Every row gives one point. Examples show where two turns around zero, p and q, send a point. Write where each new point lands after one turn and then the other. Backwards means that the second turn is done in reverse. Each puzzle has new turns, and all numbers are rounded.

Turn p:
32 7 -> 22 24
-35 -20 -> -17 -37
3 13 -> -5 12
Turn q:
-12 38 -> -4 40
-34 -18 -> -37 -11
29 1 -> 29 -5
8 -24 -> 3 -25
10 2 -> 10 0
Where do these land?
p, then q: -29 26 -> -37 12
q, then p: 18 -29 -> 28 -19
p, then q: 11 3 -> 9 7

Turn p:
-31 21 3 23 -> -14 38 16 5
17 -32 23 -26 -> 38 -29 -1 -16
-2 28 -13 38 -> -23 29 -6 31
-17 -31 -21 -2 -> -9 -23 33 1
-5 6 36 -17 -> 27 15 -6 -25
31 9 -9 17 -> -4 -5 -25 27
6 -1 -19 -34 -> -15 -26 -10 -24
Turn q:
-18 -14 -7 -10 -> -6 -15 10 18
16 15 -10 -32 -> -15 -23 -5 -29
-14 -17 25 43 -> 31 33 7 29
-27 22 -3 -8 -> -20 4 29 -3
18 23 -34 -11 -> -36 -3 -20 -21
25 -29 29 17 -> 46 4 -20 6
Where do these land?
q, then p backwards: -23 -33 24 8 -> 9 -31 16 31
q, then p: 9 48 -21 13 -> -27 22 2 -42
p, then q: -22 6 10 -24 -> -2 -24 14 -20
p, then q: 38 19 9 27 -> -28 31 -29 9
q, then p: 20 -18 -2 25 -> -26 -6 -15 20
q, then p: -13 -31 -9 -18 -> 14 -10 23 26
p, then q backwards: -9 8 -11 -31 -> 15 23 -8 -20

Turn p:
9 -21 4 22 -16 20 -6 13 -> -7 -26 -15 14 6 22 -13 6
6 39 11 -22 21 16 9 41 -> 23 9 30 -10 52 -6 2 16
-36 -13 -21 -33 34 2 1 1 -> -14 29 -11 10 21 -25 38 -20
19 -22 -22 27 19 -18 -8 -1 -> -5 8 -9 39 -24 1 -1 23
22 46 2 -27 13 -10 -21 20 -> 27 29 12 -27 22 -16 -9 35
-4 11 1 27 10 12 6 -13 -> 11 7 10 17 -6 15 -14 -18
14 10 -28 -24 -32 23 -7 -29 -> 39 -13 -39 -23 -11 -10 2 -13
-32 -19 12 8 -25 2 -15 20 -> -35 -9 -13 -14 11 32 7 -3
36 -9 42 37 6 -8 6 -23 -> -11 -19 25 18 -28 -4 -54 4
-34 -22 -2 -15 -30 -38 35 -28 -> -27 -17 9 -24 -44 -8 42 -28
Turn q:
-30 -11 28 35 20 13 10 11 -> -12 15 2 30 -3 -7 18 46
-3 -30 4 -20 -20 24 -7 13 -> -17 -8 21 6 -32 21 8 -13
14 0 -22 33 14 33 -12 28 -> 41 10 19 13 -33 -14 -6 19
13 -13 18 20 -49 -28 36 -11 -> -15 7 29 -17 37 -11 50 -18
-30 -5 -22 -13 10 -26 -7 11 -> -7 -23 -34 17 -8 -18 1 -13
12 36 -5 3 8 -27 18 18 -> 10 -6 -17 -34 11 -32 0 11
32 36 -8 -15 -12 20 -37 -19 -> 29 28 -6 -30 -6 29 -31 -23
19 9 6 -36 18 -34 -21 -21 -> -21 0 -19 -16 20 -3 -45 -26
-26 -22 2 -6 11 27 20 -29 -> -7 -22 7 30 13 36 5 18
Where do these land?
p, then q backwards: 17 -2 18 18 2 -4 -21 -26 -> 10 -1 3 -17 27 5 -29 10
q, then p: 28 9 -6 27 -31 -20 9 -20 -> 13 13 32 3 -7 -42 -14 -5
p, then q: -18 -57 11 2 -1 31 31 28 -> -8 -19 13 68 19 -4 12 26
q, then p backwards: 35 19 1 20 -35 -6 -34 -1 -> -28 46 -6 -14 16 -2 -6 -31
q, then p backwards: -38 3 -21 -9 51 -3 13 30 -> 56 -45 -12 -2 -15 -1 -8 -2
p, then q: -4 27 18 9 -20 16 -6 -18 -> -2 10 4 -4 -6 30 -27 -19
p, then q: -15 3 -16 -14 -7 -6 -19 -19 -> 17 -18 -14 -18 8 9 3 -15
q, then p: -10 13 24 -17 -4 -23 -8 0 -> 6 23 -8 -7 4 0 28 -16
q, then p: 5 -15 -28 -35 45 16 36 26 -> -58 -29 -38 7 3 3 2 28

Turn p:
15 16 -7 -10 23 -13 22 -22 37 11 0 -> 8 6 5 -25 -20 -13 11 -21 33 -28 -2
45 7 2 -8 -21 14 -30 11 5 8 -8 -> 23 -7 38 3 -29 14 -10 -4 -19 14 14
-33 56 22 40 -13 -43 0 -23 7 12 10 -> 22 8 -2 -24 24 -64 50 19 4 16 -16
-15 -27 -2 -18 19 -6 -23 31 -36 -5 -6 -> -22 -28 -3 5 34 18 -30 13 -17 -3 19
13 -23 -4 12 -1 32 -38 8 6 26 -47 -> 28 32 22 -14 10 38 -36 -4 -17 16 21
-6 -12 -27 -2 5 0 -1 44 -11 -22 -12 -> 2 -26 -12 10 8 16 -42 19 0 -1 -16
21 -40 -26 -20 0 5 -13 -9 -27 -25 -25 -> 13 -16 -15 23 5 41 -21 -22 -28 -24 13
-8 -22 -21 -41 -4 15 -21 8 -10 8 0 -> -17 -21 -5 -1 3 23 -27 -30 -9 17 17
24 3 -3 15 23 8 27 -22 0 7 43 -> -11 14 -16 15 -36 -18 19 9 25 -20 26
-27 19 18 19 3 -4 16 -21 30 -31 44 -> -25 22 -11 14 -10 -58 18 -3 7 -9 -30
-9 -6 -26 -20 -10 32 2 15 -33 0 -28 -> -2 -14 -28 -10 -2 46 -20 2 -20 20 -1
-27 8 30 33 -37 -38 26 -1 20 17 17 -> 6 12 13 16 28 -31 46 11 34 26 -29
8 22 44 -1 13 -2 33 -19 13 -7 11 -> -24 17 15 -11 -17 -13 42 9 8 -26 -16
Turn q:
-22 -5 15 46 1 43 -32 -17 0 22 18 -> -15 9 -21 -6 5 -14 -27 -29 -45 39 27
16 -4 -44 12 16 -33 -1 5 -2 -34 5 -> 6 -8 -18 11 -12 -4 -27 7 48 -32 8
-9 16 31 -30 12 -32 21 4 -27 -15 32 -> -5 47 20 34 -2 33 11 18 13 -5 -17
35 32 -8 -28 24 -3 12 -8 -14 12 8 -> 18 29 4 -22 30 17 13 23 20 -16 11
5 -16 -28 -7 25 -11 -27 46 15 18 -2 -> -24 -28 13 -25 18 1 -39 8 30 4 -15
30 32 29 9 -17 -27 38 -23 11 -4 -25 -> 43 -7 4 37 25 -1 49 1 4 -10 12
-17 -8 -10 -18 -13 -21 -28 -26 8 -4 2 -> -6 11 23 3 -22 -40 -6 9 3 -5 3
33 -33 21 19 -2 11 29 27 10 32 10 -> -37 -36 -12 6 39 29 16 0 -20 -6 6
-19 -2 -1 -27 -19 5 -24 6 -17 -26 34 -> -11 24 26 -1 -43 14 -22 7 -10 -7 1
-18 8 14 31 -27 21 -19 -6 25 -16 -24 -> 25 -25 4 8 -17 -19 -6 -37 -27 19 6
-15 5 -7 -12 -26 -16 23 -7 -35 -11 -35 -> 28 -4 -14 11 -31 -4 27 33 1 3 -24
-10 -12 11 -30 26 20 -27 -8 -3 -14 -7 -> -1 27 12 -23 -1 -12 -18 -12 -16 -14 -31
-10 -13 -22 35 1 43 37 7 31 41 -16 -> -23 -40 -40 -32 14 -1 32 -31 -1 32 12
Where do these land?
q, then p: 4 -13 -4 24 -21 -18 14 -10 -11 -20 -38 -> 39 -5 -7 38 4 16 -9 8 14 -11 -4
p, then q: -8 -9 -21 -46 39 22 -48 13 6 -7 6 -> -19 42 23 -1 -32 -35 -40 15 -25 0 -2
q, then p: 44 6 27 12 -22 -47 37 -15 -9 43 18 -> -29 17 -20 17 -6 -16 -19 67 47 -16 -3
p, then q: 14 -2 0 36 -30 31 23 9 -3 -18 -1 -> 30 -41 -13 -9 5 18 1 7 -7 27 17
q, then p backwards: -10 0 13 14 4 20 14 -24 -15 0 -13 -> -14 9 -9 12 -15 10 -1 -31 -12 -11 -3
q, then p: -7 -8 29 22 -11 6 3 -9 31 -32 -7 -> 22 24 -19 23 8 -3 33 -4 -16 -17 11
p, then q backwards: -15 22 20 1 -34 -11 23 -1 -18 -24 -3 -> -13 -19 24 -11 -9 -2 31 4 -11 17 -34
p, then q: 10 -16 45 10 -14 -14 38 23 -31 -2 -23 -> 2 -20 -28 -11 12 45 8 -38 -9 13 -34
p, then q: -8 29 -24 10 37 1 -36 15 16 9 10 -> -12 7 49 8 -1 -11 -29 30 14 -13 1
p, then q: -38 -20 -24 2 3 16 12 17 23 -22 -4 -> 23 -9 0 -25 0 -43 -24 -7 12 16 -5
q, then p: 29 -8 5 5 2 -38 9 -20 -33 18 42 -> -14 -3 -15 1 -7 -41 -32 49 11 11 -17
p, then q: 28 21 -34 -49 27 -1 -37 -3 17 23 15 -> -37 24 41 14 -25 -27 0 17 -30 -33 20
q, then p: -30 -9 -4 0 -20 17 -35 7 10 11 -8 -> -2 -15 16 2 32 11 21 -15 -8 21 21
q, then p: -14 9 -30 -40 39 16 -17 -3 16 22 5 -> -23 -22 25 -48 3 -10 6 -36 2 -5 -15
